Every row gives one point. The points of each table are mixes of a few directions, plus a little noise. How many directions does each table use, and how many do they share? Where both have some left over, give the other angles between the two spaces (their principal angles), to ten degrees, smallest first.

First:
[[-0.41 -0.92]
 [ 0.06  0.22]
 [ 0.69  1.72]
 [ 0.73  1.66]
 [-1.71 -3.99]
 [ 0.67  1.44]]
Second:
[[-2.03  2.73]
 [-0.94  1.25]
 [ 0.82 -1.11]
 [ 0.51 -0.70]
 [ 1.64 -2.21]]
Directions: first 1, second 1, shared 0; angles 60

First:
[[ 0.98  2.66 -0.16]
 [-0.70 -1.03 -0.89]
 [-0.98 -3.27  0.84]
 [ 1.55  2.67  1.59]
 [ 0.71  2.34 -0.57]
 [-0.90 -2.55  0.26]
 [-0.68 -0.85 -1.06]]
Second, 7 rows:
[[-1.09 -1.30 -1.67]
 [ 1.12  3.07 -0.02]
 [ 0.48  1.24 -0.22]
 [ 0.77 -0.48  2.78]
 [-0.78 -0.67 -1.43]
 [ 0.67 -0.98  3.23]
 [-1.24 -0.96 -2.65]]
Directions: first 2, second 2, shared 2

First, 6 rows:
[[ 4.18 -2.40  1.70 -0.14 -0.46  0.70]
 [-1.51  0.65  0.06  1.42  0.46  1.39]
 [-4.16  1.30  0.34  3.51  0.98 -0.49]
 [ 0.71  1.20 -0.88 -0.98 -1.25 -0.25]
 [-0.66 -0.25 -0.65 -1.40  0.72  0.25]
 [ 1.44 -0.49 -0.60 -2.39 -0.49 -1.63]]
Second, 6 rows:
[[-0.49  4.64 -1.39  0.38 -0.34 -1.08]
 [ 0.39 -4.84  1.81  0.93 -0.91  1.03]
 [ 0.75  0.28 -0.91 -2.87  1.65 -0.90]
 [-0.82  1.34 -0.15  0.76  0.07  0.53]
 [-0.53  0.55 -0.48 -0.87  1.41  0.66]
 [ 0.59 -1.99  1.19  1.66 -2.10 -0.28]]
Directions: first 4, second 3, shared 2; angles 40

First (10 x 8):
[[ 0.69  0.32 -0.55 -2.40 -1.06 -0.47 -0.33 -0.48]
 [-1.33  0.26  2.26 -2.49  1.43  2.29  0.89  1.16]
 [ 0.45  0.37 -0.66  2.78  0.44 -1.60 -0.98 -1.07]
 [ 0.71  1.98  0.70 -1.41  1.35 -1.69 -1.89 -1.94]
 [-2.86  0.27  3.92  1.26  4.14  2.97  1.19  1.75]
 [ 1.61  1.24 -1.13 -2.44 -1.15 -2.08 -1.60 -1.95]
 [ 0.66 -0.36 -1.14 -0.84 -1.52 -0.45  0.03 -0.13]
 [ 0.15 -1.90 -1.88  2.90 -1.93  0.17  1.14  1.09]
 [ 0.17 -1.75 -1.78  3.49 -1.56 -0.17  0.87  0.91]
 [-0.35 -0.30  0.43 -0.74 -0.03  0.87  0.62  0.65]]
Second (7 x 8):
[[-0.06  0.16 -1.47  0.81  0.40  0.53  1.01 -1.24]
 [ 0.22  1.25 -1.95  4.21 -1.35  2.02 -0.05 -1.11]
 [-0.38  0.00 -1.68  2.86 -0.09  0.79  1.47 -1.92]
 [-0.88 -1.56  3.59 -2.73  0.32 -2.44 -0.68  1.70]
 [ 0.47  0.68 -2.39  0.45  0.35  1.27  0.83 -1.18]
 [-0.09 -0.79  2.61 -3.37  0.31 -1.80 -1.08  2.03]
 [ 0.41  0.11  1.31 -2.06 -0.34 -0.54 -1.47  1.59]]
Directions: first 3, second 3, shared 0; angles 30, 70, 90

First:
[[-0.60 -0.79  1.81  0.48  0.83 -0.10 -0.70 -0.35 -0.99  0.53 -0.92]
 [ 0.50 -1.58 -0.64  1.35 -1.78  1.45  0.26  0.98  0.37 -2.10  0.90]
 [ 0.12  1.88  0.45 -2.41  0.96 -1.72 -3.01 -3.67  0.63  4.93  0.51]
 [ 0.01  1.86  0.16 -2.03  1.07 -1.55 -1.75 -2.47  0.45  3.62  0.18]
 [ 0.49 -1.15 -0.57  0.88 -1.51  1.06 -0.22  0.32  0.46 -1.19  0.93]
 [-0.94  0.74  0.26  0.37  1.89 -0.50  3.39  2.83 -1.22 -2.34 -2.09]
 [-0.31 -2.55  0.96  2.45 -0.79  1.64  1.15  2.20 -1.00 -3.34 -0.57]
 [ 0.71  1.55 -2.38 -1.09 -0.70 -0.29  0.90  0.18  1.31 -0.11  1.09]]
Second (8 x 11):
[[-0.49 -1.06 -2.81 -0.28 -0.39 -0.01  3.59  2.19  1.85 -4.08 -1.58]
 [ 0.18  1.51  2.62  0.36  1.29 -0.22 -1.70 -0.65 -2.34  2.71  0.79]
 [-0.24 -1.09 -1.94 -0.13 -0.30  0.11  2.51  1.59  1.30 -3.10 -0.93]
 [-0.16  2.36  2.26  0.12  1.27 -0.59 -1.38 -0.61 -2.13  3.05  0.15]
 [ 0.02  0.65  0.58 -0.11 -0.27 -0.14 -1.53 -1.19 -0.16  1.87  0.33]
 [ 0.67  0.17  2.32  0.30 -0.01  0.29 -3.47 -2.17 -1.32  3.29  1.79]
 [ 0.51 -2.01 -0.27  0.36 -0.08  0.72  0.73  0.76  0.20 -2.14  0.66]
 [-0.49 -0.52 -2.78 -0.63 -1.49 -0.16  1.26  0.09  2.55 -1.60 -1.19]]
Directions: first 3, second 3, shared 1; angles 30, 50
